Each row is a point. The ring and each string are closed loops that go straight from each point to the next, and from the last back to the first. Before rounding, they use only three directions, however many columns there are. How many times does the string pass through the ring? Passing back the other way cancels.
(in the rows, 128 means zero)

Ring:
[[115  67 112]
 [176  93 121]
 [185 113 138]
 [141 138 136]
 [ 88 130 115]
 [ 76  82 110]]
String (27 x 3):
[[ 59  46 112]
 [ 67  97  89]
 [109 122 100]
 [113  97 120]
 [ 86  55 136]
 [ 59  47 125]
 [ 97  70 127]
 [120 105 112]
 [114 100  94]
 [114  60  98]
 [136  54 109]
 [172 102 100]
 [169 121 106]
 [133  90 129]
 [150  64 143]
 [185  78 142]
 [224 120 127]
 [200 134 117]
 [170 130 114]
 [147  86 133]
 [156  67 139]
 [183  73 126]
 [181  99 104]
 [160 109  97]
 [135 104 112]
 [105  57 126]
 [ 78  38 123]]
Times through: 3

Ring:
[[134 153 138 149 148 138 191  88 112]
 [ 85 165 122 153 110 136 179  77 114]
 [ 51 142 111 141  94 125 117 108 119]
 [ 73 115 114 129 114 118  83 142 121]
 [155  78 128 113 173 115  71 184 123]
 [185  82 139 115 193 120  99 176 120]
 [176 120 146 133 184 131 158 127 114]]
String (27 x 9):
[[153 104 130 125 165 124 116 151 120]
 [129 109 132 127 155 123 109 145 119]
 [136  68 128 108 168 110  42 196 124]
 [110  71 119 109 148 108  31 194 126]
 [ 89  86 113 115 130 111  43 177 125]
 [105  87 107 116 131 113  55 177 126]
 [117 111 119 127 138 122 104 145 121]
 [ 72 128 123 135 118 123 107 122 118]
 [ 29 125 114 133  93 117  74 128 120]
 [ 52 112 113 127 106 115  65 145 122]
 [ 93  86 109 115 128 111  46 178 126]
 [147  86 117 116 157 117  80 177 124]
 [109 119 129 132 141 124 115 132 118]
 [160  94 125 120 167 121 103 164 122]
 [189  75 130 112 190 118  90 186 123]
 [139 112 134 129 160 125 121 140 118]
 [142 115 146 131 172 126 129 133 115]
 [187 109 154 129 199 129 148 138 114]
 [214 106 147 128 205 131 159 144 116]
 [193 109 136 128 185 130 150 143 118]
 [140 127 136 136 158 130 149 120 116]
 [142 146 153 146 167 136 183  93 110]
 [124 134 139 139 151 130 151 111 114]
 [158 136 156 141 180 135 176 105 110]
 [181 119 158 134 196 132 162 125 112]
 [212  93 154 122 214 127 135 158 116]
 [226  72 137 111 212 122 108 188 122]]
Times through: 4
String, 26 rows:
[[238  85 152 118 226 127 138 169 117]
 [213  98 160 124 218 128 144 151 114]
 [145 122 146 134 170 129 144 124 114]
 [151 118 135 132 164 128 139 133 117]
 [189 116 141 132 186 132 160 134 116]
 [178 146 152 146 181 140 207  93 110]
 [117 164 144 153 143 139 198  73 110]
 [ 99 160 135 151 129 136 180  80 112]
 [ 73 190 129 164 103 143 214  45 110]
 [ 87 170 116 155 104 138 188  73 115]
 [106 138 120 140 126 130 145 111 118]
 [ 68 151 122 146 108 130 143  95 116]
 [  8 174 112 156  67 131 145  69 115]
 [  7 169 101 153  58 129 136  77 118]
 [108 128 111 135 122 127 127 126 121]
 [ 92 137 120 139 120 128 134 113 118]
 [ 40 165 119 152  89 131 150  78 114]
 [ 34 182 114 160  76 136 176  58 113]
 [ 88 174 113 157 101 140 196  69 115]
 [132 136 124 140 141 132 158 113 117]
 [118 140 131 142 139 132 156 106 115]
 [174 136 135 141 168 137 185 110 115]
 [179 139 148 143 180 138 195 103 112]
 [164 136 154 141 180 135 179 106 111]
 [120 128 135 136 148 128 138 119 116]
 [156 111 131 129 164 127 131 141 119]]
Times through: 0

Ring:
[[136 157 155 167 132 104 122 128 125 102  90 115 163 138]
 [138 127 172 151 127 172 110  72 134 141  97 175 200 117]
 [147 129  90 133 146 165 130  58 125 132 147 173 152 157]
 [140 143  55 126 151 110 149 117 119 100 165 118  92 180]
 [119 144 105 123 133  74 148 196 124  82 140  71  73 156]
 [126 159 136 152 131  69 136 181 123  81 106  75 114 148]]
String (27 x 14):
[[122 111 216 138 111 181 105 105 143 148  85 169 202  90]
 [125 127 202 149 116 152 109 118 137 131  83 147 190 103]
 [130 139 150 146 129 125 124 127 129 113 107 127 152 133]
 [136 152 131 155 136 107 128 126 124 102 109 117 145 147]
 [119 125 176 132 118 132 123 152 135 118 105 122 147 115]
 [131 169 161 174 129  72 125 162 122  84  80  85 149 140]
 [146 190 121 192 144  52 130 141 113  71  86  80 145 168]
 [126 153 185 164 121  97 119 159 129  99  77 101 162 122]
 [114 115 199 127 111 147 117 152 140 128  98 132 158 100]
 [136 146 132 151 135 119 127 117 125 109 113 127 149 144]
 [148 160 131 173 141 120 120  85 121 110  98 140 177 151]
 [155 162 112 176 148 126 122  63 119 112 106 150 180 161]
 [144 147 115 153 141 130 127  91 123 114 120 142 156 153]
 [163 150  98 169 153 164 118  15 120 133 120 190 198 162]
 [147 106 139 133 135 224 110  13 136 168 128 225 208 124]
 [126  99 157 113 123 195 119  87 140 152 131 181 166 113]
 [127 117 141 122 128 156 126 113 134 130 129 149 144 128]
 [127 103 134 109 128 180 127  97 137 143 143 168 145 125]
 [167 151   7 142 171 143 145  25 111 116 179 170 125 206]
 [165 162  16 153 170 120 145  45 109 104 166 150 123 206]
 [166 155  16 147 169 137 144  32 111 113 171 164 129 203]
 [144 115  90 120 144 183 130  52 129 143 157 185 149 152]
 [119  98 167 108 118 184 121 111 141 147 128 166 155 108]
 [131 129 133 133 132 140 128 115 130 121 125 139 143 137]
 [155 139 106 155 147 168 120  34 124 135 125 185 185 154]
 [150 122 161 155 133 207 103  15 133 160 102 215 229 121]
 [132 108 214 145 115 209  97  58 143 164  83 202 232  89]]
Times through: 2
